Every row gives one point. The window is the flat piece filled in between its corners: a triangle in 3 columns, a solid with four corners in 4, and so on. A path goes straight from each point to the next, and from the last back to the first. List the points from which the path goes on through the window.

Window (4 x 4):
[[  1 -30 -12 -13]
 [-29  12  12 -10]
 [ 23  46  61  -8]
 [-19 -15 -45  11]]
Path:
(1): [ -3   4 -21 -23]
(2): [ 10 -10   1  37]
(3): [-25 -16   5  20]
(4): [-18  27 -16 -37]
(5): [ 12  64  42 -48]
(6): [10 36 52  6]
(7): [ -6 -30  32  20]
(8): [ 17   3  13 -38]
Through the window after points: 3

Window (6 x 6):
[[-12 -13 -50  11  -1  20]
 [-31 -50  16 -35  58  19]
 [ 11 -28 -22  28 -10  -9]
 [  1  35 -21  -9  11 -17]
 [-27  -4 -26  47   6  -3]
 [-49  57  42 -95 -21 -10]]
Path:
(1): [ -6 -18  -2   4  13  17]
(2): [ 17 -15   0  30 -19  38]
(3): [-13 -19 -43   5  11 -56]
(4): [-34   9 -15  -3  11 -18]
(5): [-11  26   6  -3  -1  35]
(6): [ 1  6  7  7 -6 17]
(7): [ -9  -2 -23 -10  -1 -26]
(8): [ -7 -44 -34  23  21 -17]
(9): [ 26 -16 -19  37  -1  51]
(10): [  4  -5 -28  16  -4  39]
(11): [-46 -18 -63  -2  11 -27]
(12): [-41 -29 -22 -12  25 -42]
Through the window after points: 2, 6, 10, 12

Window (8 x 8):
[[-10 -15   1  32   2  41  -6   2]
 [  5  -2  -5   7 -45  27  31  23]
 [ 10  11  18  -2  10  33  24   3]
 [ 22  51 -62  -5   9 -79 -65 -20]
 [-74   5   0   7   9  -1 -16  11]
 [ 28   8 -79  11  34 -12  32   9]
 [ 26 -59 -42 -47  11  18  -9  93]
 [  9   7  -2  37 -16 -55  16  15]]
Path:
(1): [-11  21 -16  20   8  21  13  55]
(2): [-19 -27   0   5  -8   3  12  -5]
(3): [ 18 -12 -54  -9  10 -25   4 -14]
(4): [ 15  41 -45  20  23 -14  -8  39]
(5): [-21  28 -20  15   6 -11  -8  18]
(6): [-16  -3 -12  -3  -1 -20 -20  -5]
(7): [ 14 -31 -24 -13   8   2  11   2]
(8): [ 26  21 -26  23  -4  16   5  52]
(9): [ 18  44 -48   7   9   7   7  68]
(10): [ 18 -37 -47  -9  14  -2  19  12]
(11): [-11 -55  -8 -34  -9   2  19  13]
(12): [-10  11  -8  31   8  11   1  44]
Through the window after points: 3, 5, 9

Window (8 x 8):
[[  7  -7  31  -3 -49   0 -19  27]
 [-61   0  -1 -26 -18 -26 -30 -21]
 [-38 -24  79 -18   9  35   7  -9]
 [-24 -62  43 -48 -16  11  -1  -8]
 [ 60  19 -31  -7   1  10 -23 -35]
 [ 47  40 -91 -10  -8  33  10  -9]
 [ 24 -19 -22  33 -19  11   6 -16]
 [ 46  19 -54   1  17 -20   6  13]]
Path:
(1): [ 16  -3 -53   5  13  13 -47  29]
(2): [ 29   3 -16 -12   2 -13  18  -6]
(3): [ 27  32 -17  -6 -32  -4  27 -37]
(4): [  0 -11 -11  17   9  28 -41  21]
(5): [ 25 -25 -15  16  -2  41 -57   9]
(6): [ -4  -3  14 -13 -42  -2  31 -27]
(7): [ -5   7 -10  -8 -32 -53  15 -27]
(8): [-25   2 -13   0  17  58 -47   3]
(9): [ -2 -43  -5 -17   6  31 -35  17]
(10): [ 20  25  10 -16 -29 -13   3 -11]
(11): [-28  12  32 -26 -21   3  27 -30]
(12): [ 12 -39  18  10  25  34 -25  18]
Through the window after points: 1, 11

Window (9 x 9):
[[ 64  -6 -20   2  69  34  -4   4 -21]
 [ 55 -11 -34  -4 -35  28 -38  -2 -25]
 [ 17  35 -39  -8 -73 -24  23  -6 -37]
 [-16   0 -12 -33 -59 -51  20 -27 -35]
 [-71  24  19 -44  35  15  20  27   5]
 [-42  23  37  28  14  -4  18 -12  11]
 [ -1 -25 -17 -11   2  15  14  47   2]
 [  8 -16 -67  -6   5   4 -28  30 -29]
 [ 22  49  24  -6 -42 -67   3 -21  -7]]
Path:
(1): [ -1  -6  18   1  -4  17 -10  44 -65]
(2): [ 13  10 -18  -7  19  12   3   5  22]
(3): [  8  13 -30 -28   0 -18  -1 -26  13]
(4): [  5   2 -18  15 -22 -12 -15  38 -47]
(5): [ 27   7  11  -4  21   2  11  15 -58]
(6): [ 26  -5 -34  -4  23  11  -5 -19  19]
(7): [ 11   6 -43 -11 -26 -14  24 -26  38]
(8): [ 11  16  22   9  25   1 -15  15 -42]
Through the window after points: 3, 5, 7

Window (11 x 11):
[[ -8 -30  30  30  -9 -58   0 -46  49 -28   1]
 [ 39  -1  37 -13 -48  33 -49 -36  30  26 -37]
 [ 21 -32  57  65 -74 -16  17   4  16  13 -76]
 [ -2  -1   2  35  20  24 -80   5  -3  24 -44]
 [-18  11  63  10 -50   7  29  -7  15  25 -57]
 [ -9 -24  -6 -67 -21  36  13  43 -76   2  28]
 [ 37   4  22   3  29  13 -16  -4  16  -6  23]
 [ 38  -5 -21  10  52 -29 -25 -17 -44  49  18]
 [-14  17 -31   2  -3  -2  14  -9 -34 -57   5]
 [ 18  28   7 -18 -16  -7 -60  26  -9   0  -8]
 [-16  24 -26  17 -23  19  -8 -11  50   3  25]]
Path:
(1): [  3   9  24  18 -52 -17 -32 -18 -24  28  57]
(2): [ 14 -18  11 -22   9  14 -13   8  21   5 -41]
(3): [ -1  -6 -36   7  23 -24   6  32  40 -18 -51]
(4): [ 10  12  33  16 -13  28 -52 -32 -41   4  24]
(5): [  3   2  27  16 -21  10 -30 -16 -21  29  11]
(6): [ 36  -8 -17 -48   6  10  11  12  13 -27 -41]
(7): [ -3 -13   4 -19   5 -25  30  -3  35 -28 -45]
(8): [ -9   5  37  22 -36  -1  -1 -17  -1   8 -13]
(9): [  3  11  31  14 -41  31  -9 -25 -11   8  10]
(10): [ 18  -3   1 -23 -14  -4 -34   9  43  18 -47]
(11): [  8   9 -19 -22  10  -1 -30  13  25   5 -55]
(12): [ 16  -3  13  13 -19   5 -24  -4 -17   2  11]
(13): [ -2  29  37  10 -52  23 -55 -26  -5  12   1]
(14): [ 44 -37   0  -6  -2   3   6 -12  47  10 -52]
(15): [ -1  -8  -7  -6  -6   8  18  10  -4 -17 -27]
(16): [-17  36  17  26 -31 -14 -20 -39 -32 -29  21]
Through the window after points: 3, 5, 7, 9, 13, 15

Window (12 x 12):
[[  9  -7 -20 -11   4 -34 -11   2  26  44  17  37]
 [ 31 -33 -37   2  45 -49  36 -20  13 -15   4  24]
 [-10 -35 -50 -24  21  12   3   7  -8  14 -41  29]
 [ 21 -27  20 -16  47 -40   2  92 -72 -25  -9   9]
 [  1 -24   6 -14 -78  18  -4 -25  37 -22   7 -50]
 [  8 -27 -63  46  46 -45  10  52 -54  -7  31  18]
 [ 43 -21 -27  24  16  14 -35 -27  29  -6  -1  34]
 [-43  -6  35   3   4  33   3  -8  49  -4  -8 -23]
 [ -4  22 -21   5 -31  -8 -25 -19  85 -16 -38 -35]
 [ 25  22 -61 -28  60   1  10  18  -1 -14  31  30]
 [  7  31  32  12 -56  33  14 -40  27  16 -39 -65]
 [-35  23  29  -8 -30 -15 -31 -43 -14 -31 -12 -52]]
Path:
(1): [  5 -27 -26  -8  34 -18 -18   1  -4   7  -2 -13]
(2): [ 17 -22 -36 -11  24 -12 -26   5   5  20  -1 -51]
(3): [ -1  -4  16  14 -19 -16  19   0  14 -18 -16  31]
(4): [ -7  20  -7   9  -5 -15   7  -4   3 -39 -11  37]
(5): [  8 -22 -24  10  44  -7 -29  -2   6  42  -9 -67]
(6): [  4 -14 -22  -3  19 -12 -27   2  50  21  -4 -38]
(7): [ -1  11  -7   1 -26 -13   5  -9  21  -8 -10  25]
(8): [  4  -4 -19   9   9 -19   6  13   6 -24   0  36]
(9): [ 19 -49 -37 -29  44 -32 -18   1  -8   7  13 -22]
(10): [ 12 -38 -38  -3  28  -9 -44  -1  39  12  -3 -62]
(11): [ -1  31   3   8 -25 -20  18   7  18 -33 -28  27]
(12): [  3   0 -15   7 -11 -14  19  19  14 -31  -8  38]
Through the window after points: 6, 10

Window (12 x 12):
[[ 30  32 -26   2  78 -23   9  14  -3  17  57  30]
 [ -4 -29  -9  51  32 -11   2  32 -95 -34  17  25]
 [ 19 -39 -11  57  -2  40  14  -8 -27 -21 -22   3]
 [-11 -87  18   3  14 -27 -71  -2 -53 -72 -13 -37]
 [-40  16  -7  -3  14  -3  32  92  17 -27  -7  -3]
 [-30  20 -15 -35  -6  10   3  34 -18 -13 -27 -27]
 [  2  24  17   5  31  -3 -52 -21  -1   8  30 -62]
 [-48 -37 -33   8  43 -32  38  16  24 -15   3 -53]
 [  5   7  34  12   9 -37 -44  -4 -38 -37 -52  -6]
 [ 25  44  -3  11 -37 -17 -49 -13 -14 -26  -9 -22]
 [ 34  28  18  19 -15  28  50 -63  24 -18  15 -39]
 [ 19 -10  18  11   1 -29 -13   6 -29  13  12  -1]]
Path:
(1): [ 40  -5  10  21  41   5  19  18 -16 -11 -15 -43]
(2): [ 34  -2 -15  19  23 -16  12  21  -7 -20 -18 -52]
(3): [-22 -23   7  15  13 -14  -2  -8 -10 -17  14  -8]
(4): [-32  19   2   1  17  -1   2  23  -2 -17   8  22]
(5): [ 29 -16 -22  16  20  -9  17  53 -11 -13 -11 -67]
(6): [ 25   2  -4   5   4 -17 -22   5 -20 -15   0 -35]
(7): [-23  18  15  20  -3 -15 -23 -13  -7  -9   7  -4]
(8): [-29  -7   5  20   8 -17 -22 -12 -24 -21  11   1]
(9): [ 65  15   4   6  13 -20  -7  33 -29 -22 -41 -48]
(10): [ 53  28   4  21  26 -21   4   0   6 -12   7 -48]
(11): [-26 -16  18  24 -22  10 -14 -46 -18 -32   5   4]
(12): [-34  16  -2   3   2  12 -13 -33 -18 -14   7  30]
(13): [ 33  -2   2   8  14 -16  -6   9 -20 -10   0 -47]
(14): [ 55 -16  -6  10  26 -47 -12  58 -42 -16  -5 -42]
(15): [-48  20  17  -1   9  -1  -4 -44   8  -3  22   6]
(16): [-51 -39  -8  13  -5 -15 -12   5 -26 -29  18  18]
Through the window after points: 4, 6, 8

Window (14 x 14):
[[-17  21   9   8  33   5  27 -10  15  -1  12  16  -5 -11]
 [-45 -23  -1 -16  35   2   6   9 -19 -39  17  -8 -30  17]
 [ 43 -23  87 -52  38 -26 -25  46  -4 -19 -81 -66  20  -3]
 [-14 -38  -6 -46  -2 -16  20  -4  37 -31  23  -4  29  33]
 [ 81 -23 -95  27 -36  25 -25  15  -8   4 -37  38  19  -4]
 [ 12  42  27 -30 -25 -17   8  27 -30  -5  19   1 -19 -20]
 [  4   1  39  -8   6  17  32 -32   2   1 -32  11 -55  48]
 [-11 -37  10  26  -3 -20  34  20 -22   7  32   0  -2 -31]
 [ 42 -16  22   0  -9 -22 -14  52  36  -7  -2  26 -19 -43]
 [  7  35 -12  57 -46  34 -15  28  -6 -23  30   2 -15  -3]
 [-25  25  -7   9 -22 -19  39 -36  15 -31 -25  15 -43  12]
 [-44 -29 -16  30 -37  -2 -29   6 -36  36  41  50  10 -62]
 [-20 -37  12 -40 -16   0  25  51 -22  -3 -32  35  41 -19]
 [-17 -14 -11 -69 -35   5  27  39  16  29 -36 -16  -1 -25]]
Path:
(1): [-35   5  10  -6  31 -55   7  31  11  35  20  -7  -5  16]
(2): [  6 -20  -3 -19 -23  39  19  -8   2 -40  -9  12  -3 -11]
(3): [ -6 -24  32 -58 -30  21  17  -3   2 -16  -8  -7   3 -41]
(4): [  0  24 -31  50  19 -40  -1  33 -28   9  13  18 -10  42]
(5): [-51  23  20  31  19 -37   9  33   7  28  18   6  -6  15]
(6): [ 42  -8  -9 -37 -10  37  33 -47   8 -53 -35  13 -19 -27]
(7): [ 10 -36  23 -27 -15  43  30   0 -19 -51   9  -4  -1 -15]
(8): [  0  19  -2  -7  -2 -72 -18  45  31  38  -6  20  -1  -1]
(9): [ -7   5  -6   3  -2 -11  20  37  18  13 -10   6   0  23]
(10): [ 10  -3   0 -16 -25  15  -7  -3  -8 -24  -7   7  -9 -18]
(11): [ 20 -13  11  -5 -11   3   9 -11   7 -18  -9   7 -27 -28]
(12): [  2   4 -33  27  -3 -17 -16  68   0  21  15  13  19  31]
(13): [  3  -8  -2   7 -25 -12  21  47 -27  28 -14   7  10   8]
(14): [-10 -32  15 -26  12   5  11  -4   7 -37  -1  17   0 -29]
(15): [  0 -32   7 -59   5  32  27  -5 -11 -20  -3  -2 -23 -43]
(16): [  9  -7   8  19 -13 -50 -11  38  35  -6  -8  10  32  46]
Through the window after points: 1, 5, 7, 13, 15

Window (14 x 14):
[[ 11  30   9   0  28  10 -22  -5   5  18 -10  -4 -14  47]
 [ 17  19 -14   3   6 -21  -5 -12  31 -27   5  -6  -8   8]
 [ -9  34  -4 -23 -67  27 -38 -43  10 -19  25 -15  -5  -7]
 [ -4 -17  27 -35   9 -45  21  -7  -2  -6  24  60   3  -2]
 [ 44   4   0  14  -5  32   2  20 -20  24  24  -4  -4 -14]
 [ -4  -4   6  22   1  12  37  15   6  26  45 -15 -13  28]
 [-30  -8 -40  17   9  12  -2  -8 -34  17   5  12 -23   5]
 [-24  42   0   7   4  -1  -5 -20 -11  19  -7  -1 -31 -25]
 [  0  47  14  39 -11  10 -27  10  16   6  25  19   3  18]
 [-15  19  17 -21  15   7  18 -36  37 -43  53  43  12  -6]
 [ 16  33   9   6 -33  40  -1  21  23   4 -14  11  -9  17]
 [  8 -91 -14  31   4  20 -10  -4 -43  33  16  -1 -95 -12]
 [ 22  29 -23   7  -1   3  -6 -23  31  29  18  16 -18  10]
 [  2  -2  20  43  -1  13  46 -40  14   2  39  15  33  11]]
Path:
(1): [ 11  11 -10  14 -14   0  -1  -4  -7 -15  12  26 -64   1]
(2): [ -2  31  -9  27 -21 -18  22 -11  -8   3  21  11 -54   0]
(3): [ 11  -1   8  -2  13  38 -16   4  -3  26   7  -6  10  -9]
(4): [ 16 -22  12   8   9  18 -15  -3  20  26  30  -5   3 -11]
(5): [  5  24  -6  13 -14  17  17  -7 -26   6  12  19 -31  10]
(6): [ 13  30 -12  -8 -26   9  -2  -9   5 -11   4   6 -35  19]
(7): [-22 -14  25   5  22   3 -19 -18  23  16  45  20  32 -33]
(8): [ -5 -26   6   9  19  25  -9  -9   3  48   4 -31  20   2]
Through the window after points: 2, 8
